Every row gives one point. The window is the flat piece filled in between its corners: a triangle in 3 columns, a solid with four corners in 4, and so on. A path goes straight from each point to the next, and from the last back to the first. List the points from which the path goes on through the window.

Window, 4 rows:
[[  7 -32 -19  -7]
 [ 35 -38 -14 -31]
 [ -2  67  12  13]
 [ 24  21 -21  10]]
Path:
(1): [ 3 48 48 36]
(2): [  7  41 -22 -16]
(3): [ 1 32 -4 -8]
(4): [ 0 35 22 34]
(5): [ 25 -48  -9  16]
(6): [ 25 -36 -33 -25]
(7): [  1 -19 -24 -45]
(8): [ 18   1 -12  24]
(9): [ 11 -36  10  29]
(10): [  9  31 -19  -9]
(11): [-18  53 -22  -1]
(12): [29 16  8 23]
Through the window after points: 1, 7, 9

Window, 6 rows:
[[ 29  22  -1 -39 -49   2]
 [-25 -11  50  18  61  18]
 [-11   2  21   7 -36  19]
 [ -9 -54  22  20  41   4]
 [ 11  46 -23  -4 -53 -15]
 [-27   4  28 -13 -14 -22]]
Path:
(1): [ 29   4  35 -15 -73 -20]
(2): [-26  19 -18  -6 -30   4]
(3): [-20  12 -24  -6 -21  -3]
(4): [  7   9  37  -4 -40 -15]
(5): [  7 -20  67  17   2  10]
(6): [-27 -34 -22 -14  32   6]
(7): [-28  -7 -41   3  50 -15]
(8): [ 31  -2  65  12 -69  12]
(9): [ 17  23  54   5 -44 -32]
(10): [-15   5   5 -24 -17  -3]
(11): [-14  13  -8 -24 -21  16]
(12): [ -3   9  31  20 -39 -10]
(13): [19  1 28 -9  1 -9]
(14): [-29   3 -11   2  -3   8]
(15): [-32  20 -21 -28 -15 -16]
(16): [  4  -1  58  15 -17 -10]
Through the window after points: 7, 9, 11, 15

Window, 8 rows:
[[-35 -13  12  12   7 -14 -18   7]
 [  1  47  33  30  45 -14 -21 -23]
 [-23   1  18 -13  41  29 -22 -39]
 [ 34 -23   6  22  29 -49  70  92]
 [ 11 -12 -11  22   4  21 -19  31]
 [ -2  31  35  -2 -15  26 -12  -8]
 [ 34  27 -14  -3  27 -62  36  29]
 [ 44 -30  40  -7 -22   7 -33  35]]
Path:
(1): [  3  23   3  -3  29 -26   9  31]
(2): [-27  -6  27  -7  20  -9 -41  10]
(3): [-13  -1   5  28   4 -13   8   4]
(4): [ 12   5   4  14 -22   1   1 -37]
(5): [ -3  -3  35  -8  21  11 -40  14]
(6): [  2  17  18 -28  22  -8 -32  23]
(7): [34  0 -7 55 10 -1 46  2]
(8): [ 30 -19  26  20 -15 -24  38  25]
(9): [ 14  11   8  -2  29  11 -15  34]
(10): [ 22   8  12 -12  26 -44  34  85]
(11): [ 27 -32   8  41  23 -23  56  48]
(12): [16  4 27 17 -5 -4  7 -8]
(13): [-21  10  12 -15  10  11 -25  49]
(14): [-18  31   1  -8  33 -36 -53  26]
(15): [ 12 -15  10  20   3 -19  48   5]
(16): [ 18   5  22  47   1 -17  40 -22]
Through the window after points: 2, 10, 12, 14

Window (9 x 9):
[[ 28  41  -7  16  -8  25  14 -53  15]
 [ 27 -36  -1 -10 -30 -48 -24  31  23]
 [-45 -27   8   0  63   4 -44 -17  25]
 [  2 -69 -46  14  15 -17  23   3   1]
 [  7   9  18 -27  18  22 -22  20 -22]
 [-33 -24  29 -22 -49 -10 -29  58 -18]
 [  6 -36   9  43 -17  33  -3  17  -5]
 [ 15   2  15  -4   0  23  20 -13  53]
 [  9  -6  15  -5  23 -37  10  13 -32]]
Path:
(1): [ 15 -42  19 -21   1   0  -3 -21  11]
(2): [-20 -20   8  12  -4   3 -13  40  -3]
(3): [-12  -9 -18   7 -26 -20 -18  68   7]
(4): [ 32 -47  19 -19 -11 -33 -14 -15  12]
(5): [ -9 -95  -5 -32  30  10   8 -27 -19]
(6): [  8 -15 -30  39  -4 -16   9  27  12]
(7): [-30  -2 -38  15  34 -15  -2  36  26]
(8): [ 22 -34  30  -3 -18  34 -18 -30   0]
Through the window after points: 3, 5

Window:
[[ 28  13 -34 -35 -65  21 -12   4  40 -28  10]
 [ 10  40 -28 -11  13   3  14 -26 -11   6  57]
 [ -8 -18  -3  15  43  52  27  16 -20   3 -40]
 [-16 -28  34  10 -18 -10   6  46  26  -4  54]
 [  7 -22   1 -78  48 -38  57 -47 -16   2   5]
 [ 33  45 -13 -12   4 -10  12  15  21 -15   2]
 [  9  46   4  11  34  38   8 -17  26  28  30]
 [ 51  10  -9  31 -13 -23  17 -22  17 -14 -14]
 [-50 -39  32 -15   2 -15 -15  26   1  -2   0]
 [ 59 -33   4 -54 -53  14   1  -8 -51   3 -50]
 [ 13  -5 -52   2  71  56 -15  30  21  23 -36]]
Path:
(1): [ 22   8 -34 -48   7  -8  30  31  -7  80  -4]
(2): [ 20   8 -17  10   1   0  21  -2   3  12 -11]
(3): [ 28   2  -1  -4  20  19   0   0  10 -28  -7]
(4): [ 39  13  21 -31   0  36 -34   9  13 -42   5]
(5): [  1  -4 -25  19   4  18  15  19   9  21  -9]
(6): [ -1  -5 -13   1  -1   6  11   6  -1  11 -21]
(7): [ 37 -14  20  -7  34  36   8  -1   7 -42   6]
(8): [ 30  -1  17 -27  22   4  -6   3 -21 -34 -23]
(9): [ 10 -28 -34 -29  -5  18  21  -5   3  44 -15]
(10): [ 17   4  -9   2   1 -10  20  -5   3  15 -14]
(11): [ 53  12 -28 -18  44  33 -11 -28  20 -58  41]
(12): [ -7   0  35  21   8  10 -21 -30  33 -65  29]
Through the window after points: 2, 6, 8, 10

Window (12 x 12):
[[-12  -3   7  27  17  36 -14  18 -22  26 -15 -31]
 [ 12   1 -27  10  26  15 -34 -22 -13  45 -13  37]
 [  3 -15 -15  22  16 -28 -14 -14  32 -27  53  -9]
 [  8  -8 -12 -31 -13  12   6  -6  47  13 -29  40]
 [-16  -4  13   7 -48  -9   7 -43 -48   9 -27 -41]
 [-31  14  49   0   3 -51  -7 -15  24  26  -6  42]
 [ 10  -1  -2  33 -14 -29   8  46  28  42  48 -40]
 [  0   4  18 -43  -8  -5  51 -44  42   3   3 -21]
 [-23  30 -12  -4   8  11  31  -2 -48  30 -25  41]
 [ 24  41   3  -4   7  51   3   3 -35   0  11 -11]
 [ 38   1 -21  42   6  11 -16 -43  -1 -24 -31 -56]
 [ 61 -45 -19  26  -7  23  42 -19 -16 -16  19 -13]]
Path:
(1): [ 49   3 -16 -38  23   3 -12  52 -24  -2   6 -10]
(2): [-23 -33   4  59 -25  -5  41 -71  33  17   4  -5]
(3): [  8  -1  -6  49 -25  30  28 -38  -4  12  29  14]
(4): [ 18  -5 -19 -32  37 -17 -33  19   1 -14 -16 -46]
(5): [ 38  34 -17 -31  21   9   4   3 -21 -17  -6 -38]
(6): [  7  22   9  13  -2  43   3  -5 -23  14  12   4]
(7): [ 30  27 -12  44 -30  55  15 -10  25  13   1 -15]
(8): [ 11 -50  -2 -23  30 -53   8 -19 -17 -10   0 -22]
Through the window after points: 5, 7

Window, 14 rows:
[[  3   0  11  11 -78   1  28  22 -66 -17  33 -58 -56  30]
 [ -2   8  13 -22  32 -29 -50  28  28 -17  22 -32   9 -12]
 [ -1  33  26 -20  -9  10   6 -51 -16  -8 -19 -23  25  27]
 [ 49  32   5 -20 -14  -9  26  -2 -22 -42   6 -14 -18 -13]
 [-25  -8   8 -31  27 -35  38 -17 -31  -8  -4 -14 -27  10]
 [ 14   4  30  31   2  28  11  -7  -8 -40  -9  23 -15 -32]
 [  0 -21  39 -26  23 -49  -5  -8   6 -30  16   8 -10  24]
 [  4  33  30 -20   2  40  -1  11 -11 -12  -8  15  23  32]
 [  9 -12  18 -33 -74  -7  20   7 -29  31  20  -7  -9  10]
 [  2   7  10 -12  -2  -8  23  11  -3 -46  12 -15  33 -15]
 [-10  32  28 -33   2  -7  27 -24 -15 -11  41   3  13  -8]
 [  9 -13 -32  23  30  95 -24 -21 -55 -37  27  28  27  56]
 [  4  13  27 -42 -46  32  23 -20   7 -16  -6 -48 -27  24]
 [ 21  -1  36  -6   9 -12  33  -2  -1  20  22  -8   9  15]]
Path:
(1): [ 15  -7  51 -39 -12  14   4  -3 -22 -34   3 -26  24  -3]
(2): [  5  18   6 -17 -26   8  22  -4  -5 -11   7 -15 -14  15]
(3): [ -7  13  -5  -5 -13 -23  20 -10  -5 -32  -1  11  15  13]
(4): [  8  -9  43 -27  18   2   8   2 -15 -20  18 -28  -6  -4]
(5): [ 13  -3  37 -28   0   9  23  -2 -35 -35  10 -11  15  12]
(6): [-16  18   0  -1 -19  22  -7  -3   3   3  10 -10  -4  25]
(7): [  1   5   3 -15 -11 -19  32   2  -5  -1  14  -4 -11  17]
(8): [  6  -2  38 -34  13   1   7 -25 -57 -24  -5 -25 -13 -12]
Through the window after points: 1, 3, 7

Window:
[[ 17  -3 -28   6  12 -12  38  11 -25   6  -8   0  64 -16]
 [ 28  -2  -4 -25  23   4   4  48 -21 -22  -2  -1   4  -4]
 [ 21  -2  10  80 -19  -8 -20 -33 -21 -10 -10  -9 -36  -3]
 [ -6 -18   5  -8   3  -4  36  71 -11  11 -20  38   8  14]
 [ 35  25 -19  19  -7  34   4  26 -29  32 -80  33 -56  -1]
 [ 32 -23  -2  59 -21  -5 -71 -41 -44  12 -25   2  -8  18]
 [-13 -32  44   8  67  21 -53 -36  33 -13   0   1  45 -15]
 [  5 -27 -12 -27   9 -35  22   3 -18  22  -9  -2   7 -29]
 [ 29  24 -47  38   7   3  -8   3 -19  44 -16  29 -73  51]
 [  2  -9 -15 -33 -23  18  10   3  15  23  18 -10  51 -25]
 [  9  -3   6  19  16 -45 -61 -31  43 -27  17  20  50 -17]
 [-26   2  -5  39  -7 -11 -53 -42 -18 -27 -32 -20   9   9]
 [ 23  -1 -23 -13  -9  30  30   0 -33  -3 -32  55 -29  14]
 [ 21  25  34 -33   7 -31  38  30 -14   4  -9  15  34  22]]
Path:
(1): [ 37 -35   2  18  12  -4   2   1  47  38 -32 -16  13   7]
(2): [-21   2  -3 -12  15 -14 -15 -13 -47 -20   5  16  11 -22]
(3): [-20   6  29  64  29  24 -33  -3 -22  26  23  26 -14 -38]
(4): [ 53 -15 -26 -11 -17 -22  -7 -19  -3 -19 -55 -11   1  49]
(5): [ 41  -2 -12 -10  17  -1  30 -18  30  13 -72 -26  35   4]
(6): [-13   2 -17  42 -10  -6 -24  23 -70  -7  41  40  -7  -7]
(7): [-10  35  54 -16 -10  -5 -49 -13 -42   5  37  23  37 -15]
(8): [ 15 -13 -27   3  14   4  20  11   9   1 -32   5  -3   2]
(9): [ 16 -16  -9  19  -2   3  14 -13  17   3 -16  -2  20  16]
(10): [ 11   7  -4 -11 -11  -8 -58   6 -92  14 -15  39 -38 -35]
(11): [-19  -3  21  23  -8 -14 -10  -2 -59  12   9  33 -28   1]
(12): [ 63   2 -27  12  16   9 -14   4  25  -6 -66 -12  24  11]
(13): [ 33 -13 -22  40   3  24   9  -7  -6  -7 -57  -8 -35  36]
(14): [ -5  31 -12   7  -3 -29 -38   8 -33  47  25  45 -10  -5]
(15): [ -9  18  11  15   1  -5  -5 -21 -27   6  -8   5  14  -3]
(16): [ 19  -7 -11   6   3 -19 -11  12  -2 -12 -28   1  10  22]
Through the window after points: 1, 3, 5, 9, 13, 15

Window (14 x 14):
[[ -4 -23 -55   4   6 -22 -16 -23  13  66  29 -61 -48   7]
 [  1  14  23  40 -43  24  51 -17  -8  -5  22  21  11 -23]
 [-18  53  66 -19  10 -46  69 -10 -25  -5  13  10  41  -3]
 [ -7   7 -43   0  -9 -34   7  -8   0  -5 -24 -13 -47   7]
 [ 20  -6 -33  21  35 -23  28  24 -25 -32  -9 -44 -39 -17]
 [-10  44  13 -60  67 -16  26 -26  56  26  20 -18 -25  22]
 [ -2 -23 -14 -48   2  22  25  27 -28 -30 -32 -12   8 -23]
 [ -1   3 -53  14  40 -14 -15 -13  13  17 -14 -25   2   4]
 [  3   9 -39 -26  36 -20 -17 -11 -29 -22  26  -4 -34 -11]
 [ -4 -11  16  29   0  -9 -11 -54  33  76   2   5 -35 -45]
 [ 13 -15 -10  -7  14 -14 -28  -4  -9 -53  -8 -44 -21   8]
 [ 21  25   0  28  -4   0 -20   7   3  59  -1 -11 -33  -3]
 [ -4  -8  35  48 -41 -23  30  36   5  -3  26  41  15 -35]
 [ 14  -8  43 -20  13 -25  81 -23 -22  10  13  43  17  34]]
Path:
(1): [-43 -31  35  46  26  18   4  15  20  -3 -39  -9   8  44]
(2): [ 31  11 -24 -45  -5 -21  28  -6 -27 -14  18  -7 -13 -35]
(3): [ 46  -8 -21   2   9 -25  38  27   4 -10  18 -29 -21 -37]
(4): [-54  10 -11  26  40   1  -6 -27 -46 -18 -42 -16 -34  29]
(5): [-47   7  31  -3  37  -5   5 -32 -22  13  35 -10 -24  18]
(6): [ 61  -4 -49   4 -43 -26  32  28  30  18 -48 -18   1 -37]
(7): [ 14  -1 -35 -23   9 -22   2 -23  14  25  -3  -2   7 -33]
(8): [-11   6  -4  23  21 -11   7  -5  -1  10  -2 -16 -17   8]
(9): [-33  11   1  13  16 -18  45  10   2  17  21 -20 -19  18]
(10): [ 63  10 -12 -18  -2 -21 -47 -48 -13  14 -22  -5  15 -45]
(11): [ 19  17  -9   1  -5  -7  11  -6   1  15  18 -11  -8 -17]
(12): [ -8   1  -4  21  11  -8   4  -9   2  34  -2 -11 -28  10]
Through the window after points: 1, 3, 7, 9, 11

Window:
[[-19  42 -21  39 -27  18  30  18  15  11  -9  36  10  33]
 [-10  40  62  -9   7 -45  -4 -24  -6  19 -20   1 -24   1]
 [ 26  37  29  26 -40 -28 -41  11  47 -46  17  30   6  -4]
 [-21 -42  11 -17 -22   7 -25  32 -29 -10  28  40  36  -3]
 [ -4   1  24 -24 -15 -13  18  -6  18  33 -27  69  19  -8]
 [  4   8  17  -1  75  16  33  14  33  14 -12 -43 -41  35]
 [-16 -51  39 -30 -33  26   4 -27   0  34 -16 -16  -9  -7]
 [-17  21  36   7  19 -39 -22  29  24  54  39   4  21  54]
 [  1   2   4  17  28 -48 -71 -17  20  14 -24  -2 -31 -17]
 [ 19 -13  -4 -52 -53  -4   1  43  18   3  20 -34  -5  12]
 [-55  -2 -46  -8  31   8  25 -21  52 -22 -46  -7   3   2]
 [ 44 -22  36 -46 -35 -30  -1  11  -7   8  19  -5   1  71]
 [-11 -31 -13 -16  -2  22  40 -36  -7  33  19 -11  -2 -12]
 [-39  59 -13  32  11   3 -18  -3  48  -5  19  37 -46  17]]
Path:
(1): [-42 -47 -11  12   4 -51  18  20  10  -7  22  22   8  -1]
(2): [-35 -45  19  16   9 -30  31  -8  19 -16  12  -9 -32  -1]
(3): [ 23  40   2 -37 -11   2 -55   4  18  36 -15  12  16  10]
(4): [  4   6  -2 -27  -5   1 -30  14  12   7  -5   2  -3  16]
(5): [  7 -15  27  22 -31 -60  14   0  32   7  17 -22 -22  -6]
(6): [ -2 -12  16   4   8 -10  20  10  16  12 -12 -15 -21   5]
(7): [ 19  51  10 -48  26  14 -35  -4  32   1  34  -2  -1  59]
(8): [  5  -6  28 -23 -18  24 -37  -4  -6  16  -5   8   3   1]
Through the window after points: 4, 6, 8

Window, 14 rows:
[[  5   5 -17  -9  33  47   5 -33 -28 -16 -12  47 -35  -4]
 [-45 -13 -18 -32  46 -11  -8  -4  -2  44   5  21 -57  19]
 [ -9 -20  26  47  23 -38  12  34  -7  -2  55  46  -1 -29]
 [-12  17  82  16 -46  27   8  28 -24  44   0 -33  17 -16]
 [-17  27  -1  -9  36   5 -31  12 -28  23   8 -16 -67 -18]
 [ 33 -26  38 -11  41 -20  13  15  55 -40  54  27 -73 -24]
 [-15  20 -23  -8  13  17  18  32 -13  32   4  -7  29 -11]
 [-38 -11 -17 -16  -1   7 -51  19   5   2  13 -12  29   3]
 [-10   3 -30 -12  50 -61   6  17 -70 -22   7 -24 -15   7]
 [  1  45  21  27 -17  12  27  29 -26 -26 -13  52 -43  -6]
 [ 36  28  -2   8 -24  34  -9  30 -31  -6  25  14  14  30]
 [ 31 -44  12  25  -5   4 -20  46  -2 -12  -5  30  -1 -19]
 [ 30  20 -28  33 -35  12  14 -21 -23  10 -11 -43  26   5]
 [  0 -40   6 -31 -41   7 -26   1  16  43  26   6   9 -48]]
Path:
(1): [ 18   6  28 -16   7 -17 -21  10 -11   3   2  32 -10 -26]
(2): [ 16  43   9 -10  30 -30 -28   8 -36  23   0   7   9 -22]
(3): [-17 -55 -13  27 -25  18  35  34 -13 -39   9  -7 -31  17]
(4): [ -2 -14  12   8 -20  16   5  21 -24 -13  17 -17  -9 -16]
(5): [ -9  15   7  -6  38 -18 -44  17   1  43 -19  37  18  10]
(6): [-14  39  20   6  50  -5 -50  -7  -3  38  -6  24 -37  -3]
(7): [  2 -17 -27 -16 -19   7  30  42 -51 -21  30 -43 -24 -17]
(8): [ -9  -9 -19  39  -3  18  28  25 -18 -13  32 -28  -7   3]
Through the window after points: 2, 4, 6

Window:
[[ 31   7 -12  62 -27  23  -3  35  25  -7 -19 -16  43   4]
 [  8  27  22  -9  36  -1  -7 -46   5  20  29   1   8   2]
 [ 50  19  28 -11  20  -4 -26  14  -8 -15  25  17  21 -13]
 [-30 -20  47   8  -8   3 -42  18  24  -1  15 -43   8   0]
 [  7  -6  26  -1  57   5  -8  30 -14  51 -26  31  17 -54]
 [-45  22  -4 -26   4  -4   3  -7   1  36  26  17   8  35]
 [-10  22   4  33 -21 -14  -4   2  14   7 -42  18  -9  48]
 [-14   6  35 -18  32 -50 -16  -2   9  18  20  26  24 -93]
 [ 35 -77 -21  25  72   0  23 -12  15   4  29  25  45 -17]
 [-38  41  46   4  78  16  -5  28  58 -88  10 -36  27 -45]
 [ -9  20  30 -11   8  -9  29  -7 -20  21   5   9 -16  -2]
 [ 20  25  24  20  47 -26   9   8  -8  13  19   2  25  14]
 [ -3 -35  13  49  25   1 -34  -3 -58 -21 -29 -19  25  -6]
 [-58 -29 -10 -65  60 -15  -3   5  11  37 -19 -46  -4 -14]]
Path:
(1): [  6 -20  34 -42  18 -45  23  14  27  20 -23  16  82 -34]
(2): [ -2   7  37 -10  47 -11  11   0   2  -2  -3   4  32  -8]
(3): [-23 -12 -22  14  16  -3 -38  16  -8  42  31   1 -34 -27]
(4): [-10  -1  19  21  43 -19 -11  35  -4  33  16 -14 -20  -8]
(5): [-12   2  19 -13  15   1   8 -27   7  -8 -14   9  45 -19]
(6): [  2  10  21  -1  27  -5  -3 -17  -2  19  -4   3  32   4]
(7): [-27 -11 -12   4  23  -2  -4   8   0  -5  52   8 -33  -3]
(8): [ 20  18  18  11  37  13 -26   5 -14   4  18   9  -7 -13]
Through the window after points: 6, 8

Window (14 x 14):
[[ 38  20   3  28  30 -19  -2   3   2  42  21 -28  -9  17]
 [ -4 -35  15  21 -38 -21  15  -4 -22  15 -31  17 -10 -28]
 [ -2  42   3 -13  -8 -25  22  45  42  44 -18   3 -39  14]
 [-29 -33  67  -1 -27  60   1 -32 -44 -26  -1   5 -14   5]
 [ -4 -35  44  23 -29  -8  27  17  -7 -20  19  34  19   1]
 [-20   9  25  35 -25 -10 -15   2  26  55  -8   8  -1  29]
 [-19  22 -95  46  -4   7 -24 -14  47 -20   1  -3 -16  36]
 [-43  -6  25 -11 -39  31  30 -11 -49  28  20   4  16   6]
 [-30 -43  44  19 -59  31  21  -2 -12  15  33 -31 -20  -9]
 [ 42  19 -27  -2  -7   8 -39  17  35  32  11  18   1  -5]
 [-17  -7 -16  22   4  -2 -43  51 -13   0   0  12  -7  -2]
 [-40   2  76 -11 -63 -10   9 -32 -45  13  45   2 -31  -3]
 [-37 -11 -19  -6  35  -4 -22   9  39   9   1  25   1 -31]
 [ 23  18  -5 -29 -11 -45 -21   9  34  50   2 -48   0  55]]
Path:
(1): [ 26  66  30  28 -32 -13  32  18  -3  -3  -1 -23   1 -35]
(2): [ -5  14   9  -8   8 -25 -10  -8 -14   0 -11 -51  16   2]
(3): [ 14  -2  11  17 -17  -3  -2   9  19  49  21   8 -22  28]
(4): [-26 -45  42   5 -15  36   8 -12 -47  15  14   6 -22  32]
(5): [ -7   2  32   7 -22  16  -5 -10   3 -14  -3   3   0 -13]
(6): [ -2   6  21   0 -24   2 -10   4   4   0  -1  -4   9  -4]
(7): [-10  -5  15  21 -27  -3   1   5  -1  40  14  -2 -24  28]
(8): [-48 -61  -5   1  -7  13 -37 -25   5  36  19  15 -20  54]
Through the window after points: 2, 4, 8

Window, 14 rows:
[[-19 -19  -5 -19 -14 -39 -29 -52   5  21  -8 -41   9  34]
 [-16   6   4 -30 -20  24  14 -40 -35 -20 -22  38  46  -2]
 [ 27  29  29  14   0 -46  -4 -73  24  24  20 -12  16  14]
 [-13 -28  13   6 -37   1   5  11 -59 -15  -2  42 -13   9]
 [-14 -64  25 -13 -28  42   4 -39 -42 -16  29  17  24 -34]
 [ 55  25  -9 -20  10 -17 -64 -49  19  31 -14 -21 -25  22]
 [-18 -52  24  27   0  40   6 -24 -33   8 -38  45  27   6]
 [-26   5   5  19  16  28 -13  66 -73  19 -34 -11   6 -36]
 [ 17 -37 -25  22 -10  -3  11  30 -50 -15 -44  10  28 -43]
 [ 14  16  30  -2  19 -36 -45 -31  39 -36 -18 -34  -6  17]
 [ 10  16  13 -21  13 -34   0 -56  23  19 -35 -26 -48  -9]
 [-10  20 -28   2  21 -33 -35 -22  52  10   4   4 -16  -8]
 [  7  13 -47  41  24  50  24  43 -51  -7 -33 -29 -21   6]
 [ -1 -54  32 -30 -32  38  42  17 -16   6  -2  35  44   2]]
Path:
(1): [ -7 -29  12 -14  24  30  17  -7 -24  -8   5  -3   8 -15]
(2): [  8 -21   6   7 -53  12   3  -3 -20   5 -20  20  19   9]
(3): [  6  -8 -10  -8 -39   8 -14  12  23 -10 -45 -30  20 -14]
(4): [  8  -6  20   8  24 -20 -15 -29 -12 -14 -12   3  -3   4]
(5): [ 25 -19  19  -8  50  -4 -35   6 -32  -1  34  35  31  36]
(6): [ -7 -12   4   5 -42  12   9 -34 -14   0 -47 -18 -12 -13]
(7): [  4   4  -1   5 -21   7 -30 -36   9  -3 -32 -19  -2   6]
(8): [ -8 -15  10  -6  51 -39  14  20 -43  32   2  22  14  14]
Through the window after points: 1, 3

Window (14 x 14):
[[-11  27 -40  40 -25  -6 -48 -42   8  24  -5  21  41 -39]
 [ 19  -6  17 -16 -55 -14 -22  59  -3 -25  -7 -21 -41  44]
 [-14  45 -15 -19  17 -19   2   1  20  49  15  52  21 -56]
 [-38   6   2  20  49 -20  -3 -52  53  23  38 -12  38  34]
 [ 23   0  21  27  46 -53 -11 -60  60  -4  17 -45  11  -5]
 [ 69   9  10  -5 -15  -1 -28  -1 -33 -12  42  -7 -20  56]
 [ -4  31 -37  46  29  10  10  20  -5  16 -38  37  55 -46]
 [ 20  30 -38 -37  -6  11 -13  23 -12 -32   6 -34 -45  26]
 [-26  61  41 -20   6   5 -12 -17 -17  16 -13   2   2 -15]
 [ 42  35  11 -26 -54  31  32  31  28 -11   4 -49 -23  35]
 [  1 -17  21 -61 -30  12  26 -10 -25  -6   4 -17 -13   0]
 [-18  20 -17  41   1  46 -13  -3   5  33 -22  60 -19 -62]
 [  6  30  -9  24  -9 -47  15 -48  -2 -13  14  17 -16  29]
 [ 44  12  12 -68 -35  23  -5  14  19 -20 -43  -3 -29  53]]
Path:
(1): [ 19   8  15   3 -14 -28 -17   0   5  41 -34 -23 -32  11]
(2): [  2  11   2  -1   4  -5  -4 -19  11  30  -5  -3   8  14]
(3): [  8  22   9   9  -6   8 -11  -7   8 -11  17  23   2  -6]
(4): [ 31  71   9   0   0   9   2   5  20 -44  23  39   5   9]
(5): [-32 -30 -19   8   2 -20 -11 -29 -17  64 -12 -32  -7 -32]
(6): [ 10  23 -18   2   2  -3  -4  -8  21  39 -22  -9 -10   1]
(7): [ 20   5  17  15 -26  10 -24  -9 -19 -52  30   7   7  11]
(8): [  9  16  20 -25 -19   1   2  19  31 -30  -3  -6   9  12]
(9): [ 31  37 -37  -2  13 -27 -11 -53 -39  62   9 -10 -40  25]
(10): [ 29   2  11 -11 -12  -9  -4  -8  -2  22  -4 -34 -13  23]
(11): [ -5  34   6 -14  -1  -4   0  -6  15 -23  15   3   4  13]
(12): [ 15  19  -7 -20 -36  25  -2  23  16 -55  26   1   5  22]
Through the window after points: 12

Window (14 x 14):
[[ 30 -15  23  21  -7 -32   4  75 -11 -39  71  18 -37 -23]
 [-17  12   7 -39  10  64   0 -28 -20  49  -4  36  42 -19]
 [-19 -33   2  16  51  -2  31  21 -33   9 -26  33 -18 -50]
 [  5  -4   8  -7 -27  50  24  17 -33  20   8 -19  33 -59]
 [-13  22 -13 -19 -12 -52 -36   6 -38 -21  16 -18 -14  10]
 [-21   2 -33 -31  35   8  -4  52 -40 -11 -40  -9 -17   2]
 [ 82 -23 -13   1   0 -27 -10  20  15  13 -11  13  32   3]
 [ -9  25  39 -29 -30 -24  49  -5  19  57  31   9  16 -18]
 [ -7  25  43 -33  26  -4 -17 -41 -13 -36   1 -35  39  27]
 [-58  27  12 -51 -16 -15   8 -10  26 -14  31   2 -50 -50]
 [-19   9 -20  -3  56 -57  32 -22 -11  -5  52 -47  -9  34]
 [-20  -4 -16  18 -33  52 -34   9 -26   1 -23   2  16  47]
 [ 43 -19 -16  -1 -35  29  38  22 -37  49  -1  27 -43  -4]
 [ 53  21  10  43  -7 -18 -23  37   3  14  28  -1 -31  12]]
Path:
(1): [-24 -56  12 -18  -3  -4 -27 -16   7  15  14 -19 -16   3]
(2): [ 13 -24  14 -13   1  -6   3  25 -32  28  20 -34   0   8]
(3): [ 11  44  -5   1 -17   6   0   1  11 -24  10  33  -4 -17]
(4): [ 14  17 -10  -9   8  10  24  -4 -15   3   2   0  11   1]
(5): [ -6  -1   6 -11   5  -9 -23  10 -12  21  -4  -6  -3  -2]
(6): [ 20 -27  -2 -15   5 -11 -14  10 -12  24  13 -28   6   8]
(7): [ -9  36  -4   2  24 -30  24  15 -18 -39   7  25 -11  -8]
(8): [  7  29 -47  -8   4  -4  51  15 -49  10   5  38  11  -3]
(9): [ 17 -40  62  -8 -28  34 -19   6   8  29   7 -37 -22 -30]
(10): [-31 -31  15 -57  18   4 -23  43 -10  34  11   7  -3 -10]
(11): [ -1  11  -2  22   5   9  24   0 -30  -6  -1  10  -9 -14]
(12): [ -8  65  10  51 -21  16   1  41  -6 -25  -3  80  -9 -18]
(13): [ 21 -49 -12 -32  -2 -12   0   5 -12  43  24 -55 -13  12]
(14): [-19 -57  50 -14  35   0 -14  31 -22   9  31   2 -45 -23]
(15): [ -8  35 -25  -7 -14  10  16   3 -29   1 -11  -3   9  -1]
(16): [ 22  69   3  -2  13  -4  38  47 -50 -12 -19  38  13 -37]
Through the window after points: 6, 8
